Every row gives one point. Examples show where two turns around zero, p and q, send a point. Where does a point land after both, in the order given? Backwards means that the second turn is done in reverse. Each puzzle has new turns, and all numbers are rounded.

Turn p:
[-20 -15] -> [-23   9]
[ 5 13] -> [14  3]
[-42  -7] -> [-29  31]
[34 14] -> [ 30 -21]
[23 -5] -> [  8 -22]
Turn q:
[-42 -25] -> [-30  39]
[23  6] -> [  9 -22]
[17 -1] -> [  1 -17]
[ 3 19] -> [19 -1]
Where do these land?
p, then q: [8 3] -> [-4 -7]
p, then q: [-5 25] -> [ 20 -16]
q, then p backwards: [27  7] -> [27 -6]
q, then p: [-30 -35] -> [ 1 46]

Turn p:
[-20  10] -> [-22   5]
[-28   7] -> [-29   0]
[ 33 -39] -> [ 42 -30]
[-2 15] -> [-6 14]
[16  7] -> [14 11]
Turn q:
[ 4 17] -> [ -9 -15]
[  7 -40] -> [ 5 40]
[11 32] -> [-20 -27]
[-22 -10] -> [24  3]
Where do these land?
q, then p: [25 14] -> [-26 -13]
p, then q: [ 19 -17] -> [-18  18]
p, then q: [ 2 -7] -> [-2  7]
q, then p: [-42 -19] -> [43 17]
q, then p backwards: [-4 29] -> [-12 -27]

Turn p:
[ 31 -13 -13] -> [-16 -32   1]
[ 1 19 21] -> [-11  20 -16]
[ -2 -30  27] -> [ 23 -12 -31]
[-14  19  14] -> [-1 27 -6]
[ -5  -9 -56] -> [  5 -22  52]
[-10  14   7] -> [-1 19 -1]
Turn q:
[-36  -5  -8] -> [ -2 -21 -30]
[ 45 -19  -4] -> [-3 46 17]
[-25  -1  14] -> [ 16 -19 -14]
[16 25 -2] -> [-11  -5  27]
Where do these land?
q, then p backwards: [  5   8 -20] -> [15 15 -4]
p, then q: [ 18 -32  15] -> [-16  29 -21]
p, then q: [22 22 12] -> [-11 -25 -20]
q, then p: [-26 -34  14] -> [-25 -26  28]
q, then p: [-35  29   2] -> [ 31 -33  -4]
q, then p: [ 17   7 -23] -> [13 26  0]

Turn p:
[ 27 -19 -20 -22] -> [-30 -30 -13  -3]
[-23 -35   3  30] -> [-10  17  31  37]
[ 10  27  19 -20] -> [ 22 -11  -6 -31]
[-12   5   5  37] -> [20 20  4 27]
[ -1  22  -8 -25] -> [ -2   3 -16 -30]
Turn q:
[ 27   1 -25 -26] -> [-18  -6 -40 -10]
[-39 -19  -7 -16] -> [-18  38  10  18]
[ 9 19 -4 44] -> [ 41 -24   2  12]
[ 10 -13   5 -17] -> [-23  -4  -2  -7]
[-25   5   8 -23] -> [ -8  31   8 -12]
[18  6 22 39] -> [ 24 -36  22   0]
Where do these land?
p, then q: [-17 -35 -10  20] -> [31  3 32  6]
q, then p: [-17  23  16 -35] -> [  7   3 -13 -46]
p, then q: [37 27 24 13] -> [-25 -39 -23  12]
p, then q: [-16 -15 -20  -7] -> [15 25 10  0]
p, then q backwards: [ 32 -20 -24 -28] -> [ 44 -26  -1 -15]
q, then p: [-20   0  12  14] -> [ 24 -11   5   1]
q, then p: [ 1 20  3 24] -> [  1 -30  -5   7]

Turn p:
[ 22  -9 -35   7 -21   7] -> [ 11 -16 -26 -17 -26  18]
[-16  22  -4  17  -9   5] -> [ -6  16  -5 -27  11  -3]
[  0  -9  40 -19 -16 -20] -> [-17  10  40  20 -11  11]
[-13  29 -18   9  27 -22] -> [ 30  25 -10  -4  31  -2]
[20 -8 44 -2 -4  8] -> [-12  -8  36   8 -22 -20]
[ 25 -16 -39 -11 -11  31] -> [  1 -24 -44   0 -32   2]
[-16  22  -9   1  28  -9] -> [ 16  19  -9   4  29 -10]
[ 11 -35 -35  18   6   9] -> [ 15 -44 -25  -7   0  12]
[-33   4  57 -20   0  -8] -> [-38  23  43  23  19  -8]
Turn q:
[ 25   2  -7  35 -39 -11] -> [-11 -39   4  27  32  12]
[ 16  11   2  11  -4 -23] -> [ -2 -18  14   1   3  22]
[ 16  13 -11  -2  16  28] -> [-24  -5   4 -20  -4 -23]
[ 11   9 -34  39  -9 -22] -> [ -1 -22  41  11  34   3]
[-16 -10  33   1  17   4] -> [-10  31 -11   9 -18  13]
[-35  10   1 -29  10  30] -> [  7  35 -25 -29   0 -20]
[ 11   7  -6  -8 -15 -24] -> [ 17 -23   3  -4   3  15]
[-28 -43  21 -46  23  18] -> [ 24  41 -31   6 -47 -24]
Where do these land?
q, then p backwards: [ 34 -23   8 -33  23 -23] -> [ 56 -16   3  -4 -22   3]
q, then p: [-9  8 16 34  5  3] -> [-11   9  -4 -11  27 -23]
q, then p: [-31  17  24  11 -16 -10] -> [  5   5 -31  -4   4 -35]
q, then p: [ -7   4 -14  30  -2  16] -> [  9   7  12   6  32 -10]
q, then p: [-12 -16 -13  -2 -20 -13] -> [ 26 -15   6  -5  -9  -9]
p, then q: [ 18 -29  26 -23 -15  -3] -> [-10  11 -24  35  21  11]
q, then p: [ 25  -1  21 -36  16  12] -> [-23   6 -16  -4 -19  39]
q, then p: [  7  31 -34  33 -24 -19] -> [  2 -30  17  37  22 -33]
p, then q: [-25   9 -35 -14  33  36] -> [ 23   2  58  -9  10 -20]

Turn p:
[-17 -17  14  26 -40  17 -28 -42] -> [ -7   2  -6 -30  -1  26  49 -42]
[ 28  19 -38  -9  15  22  10  10] -> [ 23   3  12  29 -17 -16  12  37]
[  0  15   1   5  25 -30  -9  29] -> [ -4 -26  17  18  18  -2 -33   6]
[  0   9 -24   5  14  -5  32   9] -> [ 18   4  -3   9  19 -25  -5  24]
[-40  21  46 -11   5 -18 -11  22] -> [-10   7   6  10  14  11 -49 -47]
[-35   0   9 -23   0 -29 -20   8] -> [-28 -13  -9  13   4 -12 -23 -35]
[  5 -35  -2  13   0  34  -8 -27] -> [-13  16 -16 -10  -4  27  41  12]
[ 31  18  -4 -16  17 -17  25  -4] -> [ 27 -14 -12   0 -14 -12 -25  27]
[ 28 -30  -2  10 -36  26   9  -6] -> [ -5  21  11 -39 -20   3  33  17]
Turn q:
[ 21 -20 -24   8  11  23 -10   2] -> [  7 -33  12  21   6 -16 -11   9]
[-41   4   7  25   0 -10  28 -15] -> [-26  29  -6   2  30   3  19 -26]
[-10  14  10 -50 -20   6 -15 -39] -> [ 14 -22 -37 -38 -13  17  33   1]
[ 11   2 -14  10  25  -9   8   1] -> [ -5   6  -5  22  12  -5 -11  18]
[  8  -9  -8  33   1 -23 -17   8] -> [  9   9  12   4  21   1 -38  -5]
[ -9  41  20 -40 -15  27 -29  10] -> [ 17 -11 -26 -10 -59  17  16 -20]
[ 17  -9 -31   7 -20   2   0  30] -> [33  0 35 17  0 -9 -4  4]
[-32  19  24 -28   7  20 -18 -37] -> [-15 -19 -51 -21 -14   9  22 -22]
[ -6 -35  40 -28 -11  -8  12  29] -> [-17  15  25 -44 -28 -29   6   6]
[36  2 -8 59 -9 -8 26  8] -> [-11  11  48  32  27  30 -22   9]
[  6  -9 -17   2  31 -20  14   2] -> [ -5  14  -8  15  18 -19  -9  27]
Where do these land?
p, then q: [-25 -11 -24  -5 -33  10  21  -2] -> [  3  38 -21  -1  13  17  13  21]
p, then q: [ 22  -9 -21 -14   0  35 -33  11] -> [-15  21  37  -3  -4  15  19 -32]
p, then q backwards: [-11 -17  25   5 -24 -28   6  39] -> [ -3 -41  34  28  -3 -16  -7   4]
q, then p: [ 29  32  -3  16 -23   7  -2 -10] -> [ 4 32 15 -3 -9 30 22 11]
p, then q backwards: [ 33  -7   8  28  25  -4  16 -16] -> [ 33   5 -10 -19 -11 -21  -5 -31]
p, then q: [-34 -13   7  10  28  -2 -35  -6] -> [-26 -17 -13  25  27 -17   7 -26]
q, then p: [ 29  16 -36 -11  21   0  22   1] -> [ 3  4 43 -7 29  1 -5 26]
p, then q backwards: [ -9 -26  16 -27 -16 -34 -13  17] -> [ -8 -23  45  13  22  12 -15   1]
p, then q: [-34  34  29  -1  22  16  18 -33] -> [ 12 -40 -14  43  17  29 -11  17]
